Rows are points. The window is the flat piece filled in between its corners: a triangle in 3 columns, a solid with four corners in 4, and so on. A path goes straight from each point to the next, and from the last back to the first. After which points does the path pass through the window?

Window:
[[ 2.8 -1.2  8.5 -2.7]
 [ 1.7 -4.5  3.0 -3.4]
 [-7.4  6.7 -4.2 -3.4]
 [ 4.8  1.9 -7.5 -3.4]]
Path:
(1): [-5.5  1.4  0.9  2.3]
(2): [ 0.9 -2.3  0.7  1.9]
(3): [ 1.4 -0.8  0.9 -5.9]
(4): [  0.9  -2.6   4.6 -10.1]
(5): [ 2.2 -2.8  4.0 -0.5]
(6): [ 5.1 -2.1  0.4  4.9]
(7): [ 5.4 -0.6  1.8 -5.5]
(8): [-4.5  4.5 -2.3 -5.6]
(9): [-5.2  2.2 -3.1  3.9]
(10): [-2.6  5.1 -2.3  1.3]
(11): [ -2.5   5.9  -1.8 -10.3]
(12): [ 4.4 -0.1 -0.7 -8.9]
(13): [ 2.3  1.2 -1.9  3.8]
(14): [ 0.8  2.7 -2.0  4.5]
(15): [ 1.8  2.7 -1.5 -6.0]
(16): [-4.3  2.3  4.1 -8.9]
Through the window after points: 2, 4, 8, 12

Window:
[[ 5.7  0.1 -3.0 -0.6]
 [ 7.5 -9.0 -1.2  1.7]
 [-3.1  0.7  5.1 -5.8]
 [-4.2 -2.5  0.8 -4.5]]
Path:
(1): [-6.0 -1.3  1.8  1.6]
(2): [-2.6 -2.9  0.4 -6.0]
(3): [ 0.6 -6.2  1.7 -9.2]
(4): [-2.0 -4.2  4.5  3.1]
(5): [ 3.3 -5.0  0.0  5.0]
(6): [ 6.8 -6.1 -3.4 -2.5]
(7): [ 2.8 -2.0 -0.7 -8.5]
(8): [-1.5  0.0  1.5  1.5]
Through the window after points: 1, 7

Window (6 x 6):
[[ -6.0  10.1  -2.9   3.8  -0.3   0.7]
 [ -3.8  -3.4   1.3   2.8   7.1   2.6]
 [  1.4 -12.2   1.4   6.4  -3.7   3.0]
 [  4.8   8.8   3.7   1.9   3.0  -0.8]
 [  6.6  -7.3  -3.3   1.1  -3.0   3.0]
 [-10.4   1.1   2.5  -0.8   0.0   4.5]]
Path:
(1): [-7.2  1.1 -0.6  1.1  2.5 -7.2]
(2): [-3.5  0.2  0.3  0.0 -1.7 -5.2]
(3): [-1.0  1.5 -0.3  3.0 -1.2  5.8]
(4): [ 1.2  2.6 -0.5  3.1  1.3  5.9]
(5): [ 1.6  2.4 -0.7 -0.8  0.5 -2.8]
(6): [-7.2  1.4  1.6  3.8  1.1 -1.5]
(7): [-3.9  4.6  3.4  5.6  1.9  9.6]
(8): [-1.9  3.3 -1.0  3.7  1.7  4.7]
Through the window after points: 8

Window, 8 rows:
[[ 5.9 -5.9  2.0 -6.6  0.2  1.0 -1.6  3.3]
 [ 2.5  5.5  4.7  9.5  0.0 -5.8  6.3  3.5]
 [ 6.2  9.8 -6.6  6.5 -4.2 -2.7  4.7 -3.5]
 [ 0.5 -4.4  2.7 -6.3 -6.2 -3.3 -1.1  1.6]
 [ 5.4  2.7 -6.9  3.5 -0.2 -8.7  1.1 -3.5]
 [-1.3 -7.6 -1.3 -5.9 -0.6  0.6  3.1  1.2]
 [ 2.6  5.6 -5.1 10.0 -1.8 -2.7 -1.9 -4.2]
 [-0.5  1.6  0.4 -5.9  1.7 -2.0 -0.7  0.6]]
Path:
(1): [ 2.8  0.0 -1.0  0.6 -0.2 -3.8  0.5 -3.3]
(2): [ 5.6  5.2 -3.8  4.9 -1.0 -4.9  2.9 -5.8]
(3): [ 4.1  5.6 -9.4  4.8 -0.8 -3.5  1.4  4.7]
(4): [ 3.1  1.4 -5.5  1.7 -5.0 -4.1 -0.4  4.3]
(5): [ 5.0 -0.4  2.0  1.5 -2.6 -1.5  1.8 -5.4]
(6): [ 3.8  1.4  3.5 -2.3 -2.5 -0.4  2.2 -7.4]
(7): [ 1.0  1.9 -6.3  0.4 -2.1 -4.7  0.7  5.7]
(8): [ 1.4 -0.3 -7.3  1.8 -1.8 -4.2 -2.3  5.9]
Through the window after points: 6

Window:
[[  5.6   1.6  -2.5  -4.2  -3.8   2.1   0.6   7.9   0.1]
 [ -3.8  -8.2   6.6  -8.9   5.3   8.0  -2.2   1.3  -9.5]
 [  1.7   3.6   3.4   0.0   3.0   2.0   4.6   0.9   1.4]
 [  0.2   2.3  -3.4  -1.7   4.3   5.2   8.6   0.6  -0.4]
 [  0.0   4.8  -5.2  -2.6   0.8  -4.8   0.1  -6.5   4.4]
 [ -6.5  -2.8   1.6   1.6  -0.6  11.7  -6.2   6.8  -0.5]
 [  3.8   2.6  -1.4 -10.9  -0.9   5.2  -2.5  -3.5   2.7]
 [ -3.3   4.8  -0.4  -8.8   7.9  -3.3  -2.0  -1.7   1.2]
 [ -2.5   8.4   0.9  -4.8  -8.4  -0.9  -0.3   8.5  -2.4]]
Path:
(1): [-1.1 -0.7  0.7 -6.2  1.9 -3.0  4.2 -3.3  9.0]
(2): [-1.0 -1.1  0.8 -5.9 -1.7  3.3  2.5  4.9  0.7]
(3): [ 7.3  5.8 -4.1  0.6  4.5  2.5 -1.9 -0.3 -4.4]
(4): [ 3.5  7.4 -1.2 -2.1  0.1 -0.1  0.3 -0.8 -4.3]
(5): [ 0.9  0.2 -1.0 -8.6 -0.7  1.4  4.4  4.7  4.5]
(6): [-3.6 -2.5  3.3 -2.5  0.6  2.3  3.7  3.6  2.1]
(7): [ 0.5  4.6 -2.0  1.1  2.4  6.1 -3.1  5.4 -6.2]
(8): [ 1.6  1.1 -0.2 -2.6  4.4  4.7 -0.6  2.0 -7.1]
(9): [-4.3 -3.0  4.7 -7.4  1.3  4.0  5.6 -1.0  4.9]
(10): [-2.2  2.9  0.1 -6.7  1.2  0.6  3.3  2.6  6.1]
(11): [ 2.1  6.1 -3.4 -3.6  3.0  0.9 -1.5 -2.4 -0.8]
(12): [ 0.3  7.7 -3.9 -1.2  2.5  0.2 -2.7 -1.5 -4.3]
Through the window after points: 2, 8, 12

Window:
[[ -3.7   5.9   0.0   5.5   1.5   0.9  -1.3  -3.3  -1.1]
 [ -2.7  -3.5  -3.0   0.2  -1.2   4.2  13.0  -1.0   3.4]
 [  7.0  -7.0   0.0  12.3  -4.8   0.4   0.3   5.6 -10.2]
 [ -6.1  -0.8   8.3  -5.4  -0.3   0.0   0.2   0.3  -1.3]
 [  5.7  -2.7  -4.1   1.4  -4.7   6.3   2.9   2.5   0.5]
 [ -5.9  -5.8   3.8   3.8  -5.9   0.5  -3.0  -0.9  -0.9]
 [  0.0   0.1  -6.9   3.5  -5.7   3.2   7.7   8.1  -0.2]
 [ -6.5  -3.9   0.9  -3.5   2.9  -4.3  -1.4  -1.7   1.9]
 [ -7.5   6.4   1.9  -8.7  -2.7  -6.0   2.9  -8.4   3.7]]
Path:
(1): [ 5.2 -3.1  3.1  8.4 -5.2 -2.3  3.5  5.0  1.8]
(2): [ 0.5 -4.7 -2.1  5.4 -3.0  2.0  0.4  2.4 -8.5]
(3): [-4.0 -2.9 -3.8  3.8 -3.8  5.2  1.3 -1.8 -6.5]
(4): [ 1.5 -3.9  4.3  3.3 -0.2 -0.9  4.2  5.3  6.1]
(5): [ 0.8 -0.7  1.8  2.1  0.3 -2.4  4.7  2.0  2.8]
(6): [-5.8 -0.6 -5.2 -0.7 -3.6  5.6  0.1 -2.7 -7.8]
(7): [-2.1 -1.5 -3.3  1.5 -3.3  2.1  4.4  2.2 -3.2]
(8): [ 3.7  1.0  0.6  5.0 -4.9 -2.1  6.8  3.4  7.0]
(9): [-1.5 -5.5  2.7  5.4 -3.2 -0.7  1.0  3.5  0.7]
(10): [-2.4 -5.3 -2.3  4.0 -3.0  5.4 -0.5  0.2 -4.5]
(11): [-3.7  0.7 -3.8 -2.5 -3.9  2.5  3.6  0.2 -2.0]
(12): [-0.9  1.9  0.6  3.3 -2.3 -3.6  4.8  2.1  4.7]
Through the window after points: 1, 7, 11
